Rows are points. Each copy is the shape, with its points in the same order, stretched, turned, moved and blurred by noise. Is it also mirrored, or only turned?

Shape (8 x 3)
[[ 1.35  0.71  2.30]
 [ 0.51 -1.10 -3.28]
 [ 1.84 -0.89 -0.54]
 [ 0.91 -0.79 -1.57]
 [-1.54 -2.23  0.55]
 [ 0.00  0.23 -1.40]
 [ 0.89 -0.99  2.03]
 [ 0.71 -0.47  2.04]]
Copy 1 (8 x 3)
[[-1.04  1.94  1.93]
 [-1.91 -1.39 -2.35]
 [-2.28  0.03  0.08]
 [-1.55 -0.68 -1.14]
 [ 1.15 -2.52  1.04]
 [-0.30  0.00 -1.10]
 [-0.59 -0.18  2.30]
 [-0.50  0.55  2.12]]
Copy 1 is: mirrored
Copy 2 (8 x 3)
[[ 1.59  1.29  2.20]
 [ 1.10 -1.14 -3.11]
 [ 1.86  0.85 -1.04]
 [ 1.03 -0.20 -1.67]
 [-2.04  1.58 -0.30]
 [ 0.67 -1.09 -0.79]
 [ 0.24  2.39  1.03]
 [ 0.40  1.83  1.42]]
Copy 2 is: mirrored

Shape (9 x 3)
[[ 2.94  0.83  0.47]
 [ 2.02  1.79 -1.51]
 [ 1.40  0.56 -0.31]
 [-0.61 -2.16 -0.55]
 [ 0.53 -0.07  1.56]
 [ 0.73  0.59  1.24]
 [-0.56 -1.17 -0.22]
 [-2.05  0.31 -3.00]
 [ 1.43  0.61  0.37]]
Copy 1 (9 x 3)
[[-4.00 -0.35 -1.44]
 [-2.03  1.64 -2.21]
 [-2.27  0.17 -1.12]
 [-0.33 -1.75 -0.33]
 [-2.87 -1.04  0.61]
 [-2.84 -0.38  0.33]
 [-0.72 -0.99 -0.09]
 [ 2.27  1.95 -1.03]
 [-2.80 -0.15 -0.72]]
Copy 1 is: mirrored
Copy 2 (9 x 3)
[[ 2.64 -0.20  0.81]
 [ 2.41  1.29 -0.71]
 [ 1.43 -0.06 -0.07]
 [-0.74 -1.77 -1.16]
 [ 0.36 -0.92  1.32]
 [ 0.82 -0.55  1.25]
 [-0.80 -1.07 -0.25]
 [-1.32  1.24 -2.52]
 [ 1.24 -0.39  0.93]]
Copy 2 is: only turned

Shape (9 x 4)
[[ 1.75  0.33 -1.41  0.03]
 [-0.42 -1.17 -0.05 -0.71]
 [-0.55  0.29  2.10 -1.71]
 [ 1.95 -0.21 -1.40  2.64]
 [-1.13  1.06  1.37 -1.26]
 [-0.24  0.55  1.73 -1.01]
 [ 1.09 -0.86  0.65  0.03]
 [-0.96 -2.56  1.40 -1.25]
 [ 0.67 -0.80 -1.54  1.83]]
Copy 1 (9 x 4)
[[ 1.35  0.34 -1.21  0.88]
 [-1.21 -1.43  0.00 -0.83]
 [ 0.33 -2.13  2.06 -1.85]
 [ 0.24  1.24 -1.00  3.33]
 [ 0.28 -0.75  1.60 -2.14]
 [ 0.46 -1.54  1.86 -1.18]
 [-0.08 -1.57  0.80  0.89]
 [-2.44 -3.33  1.25 -1.30]
 [-1.05  0.84 -1.09  1.84]]
Copy 1 is: only turned
Copy 2 (9 x 4)
[[ 2.31  0.22 -1.11  0.90]
 [ 0.35 -1.97 -0.15 -0.19]
 [ 0.98 -0.92  1.68 -1.77]
 [ 0.72  1.61 -3.25  1.02]
 [ 0.24 -0.30  2.18 -0.88]
 [ 1.05 -0.18  1.27 -1.46]
 [ 1.23 -0.63 -1.29 -0.79]
 [-0.34 -3.45 -0.23 -1.61]
 [-0.23  0.16 -2.43  1.14]]
Copy 2 is: mirrored
Copy 3 (9 x 4)
[[ 2.03  1.06 -0.73  1.95]
 [-0.20 -0.85 -2.00  0.68]
 [-0.51 -2.49  0.27 -0.83]
 [ 0.90  2.63 -1.25  3.84]
 [-0.28 -1.20  0.51 -1.64]
 [-0.09 -1.78  0.52 -0.32]
 [ 0.11 -0.71 -0.64  2.44]
 [-2.13 -2.51 -2.22  1.12]
 [ 0.21  2.09 -2.02  2.26]]
Copy 3 is: only turned

Shape (12 x 6)
[[ 0.78  1.35 -0.87  1.10  0.73  0.62]
 [ 0.41 -1.05  0.12  1.26 -1.28 -0.89]
 [-1.93  0.05  1.70 -1.21  2.94 -1.32]
 [-4.79  1.40  2.02 -0.07  2.05 -0.23]
 [-0.80  2.17 -1.40 -0.48  0.47  0.63]
 [ 0.17  0.23 -1.67  0.49  1.82  0.76]
 [ 2.14 -1.29  0.59  1.46  0.08 -0.23]
 [ 0.97 -2.18  0.39  0.01 -1.63  0.70]
 [-1.54  0.98 -0.73 -1.41  1.52  1.65]
 [-0.63  0.35 -0.17 -0.25  2.49  2.26]
 [-0.33 -1.48  0.29  1.36 -0.89 -0.13]
 [-0.74 -2.27 -0.96  0.77 -0.93 -0.24]]
Copy 1 (12 x 6)
[[-0.67  0.52 -1.19  0.99  0.02 -0.87]
 [-1.10 -0.63 -0.08 -0.19 -2.50  0.02]
 [-0.05 -2.45  2.81  1.41  1.88  0.50]
 [-1.34 -0.90  2.84 -0.66  2.97  1.88]
 [ 0.59  0.20 -0.93 -0.43  0.93 -0.95]
 [-0.11 -1.44 -2.20  0.99  0.38 -1.09]
 [-0.50 -0.84 -0.64  1.92 -2.54 -0.04]
 [ 0.66 -1.08 -0.97  0.26 -2.81  0.98]
 [ 1.17 -0.95 -0.47  0.34  1.63  0.13]
 [ 0.59 -1.43 -1.38  1.30  1.65  0.75]
 [-1.31 -1.07 -0.33  0.04 -2.35  1.22]
 [-1.14 -2.15 -1.12 -1.04 -1.85  0.70]]
Copy 1 is: only turned
Copy 2 (12 x 6)
[[-0.56  1.92 -1.80 -0.35  1.04  1.54]
 [-1.00 -0.57 -0.94  1.47  0.36  0.00]
 [-0.29  3.11  1.83 -0.37  0.08 -2.79]
 [-3.18  4.05  2.01 -1.97 -1.27 -2.19]
 [-0.33  2.26 -1.63 -2.45 -0.04  0.13]
 [-0.48  1.75 -0.77 -0.82  2.36  0.50]
 [ 0.03 -0.37 -0.41  2.36  1.63  1.32]
 [-0.37 -1.79  0.76  0.81  0.78  0.49]
 [-0.47  2.12  0.50 -2.85  0.50  0.03]
 [-0.26  2.64  0.97 -1.95  1.91  0.94]
 [-1.74 -0.69  0.44  0.86  0.70  0.10]
 [-2.08 -1.01  0.47  0.04  1.86 -0.32]]
Copy 2 is: only turned
Copy 3 (12 x 6)
[[ 0.84  1.50 -1.34  0.34  1.06  1.32]
 [ 0.66 -1.37 -1.81 -0.82 -0.21 -0.95]
 [-1.98  2.21 -0.41 -2.27  2.40 -0.70]
 [-5.00  1.40 -0.25 -0.86  3.50  0.84]
 [-0.26  2.15  0.21  1.73  1.65  1.02]
 [ 1.67  1.33 -0.88  0.41  2.70  0.76]
 [ 2.00 -0.47 -2.16 -2.22 -0.33 -0.05]
 [ 1.82 -2.04  0.02 -1.45 -0.18 -0.26]
 [-0.22  2.04  1.40  0.51  3.06  1.44]
 [ 0.48  1.80  0.50 -0.68  3.26  2.27]
 [ 0.35 -1.80 -1.53 -0.98  0.86 -0.28]
 [ 1.20 -2.29 -1.01 -0.28  1.74 -1.15]]
Copy 3 is: mirrored
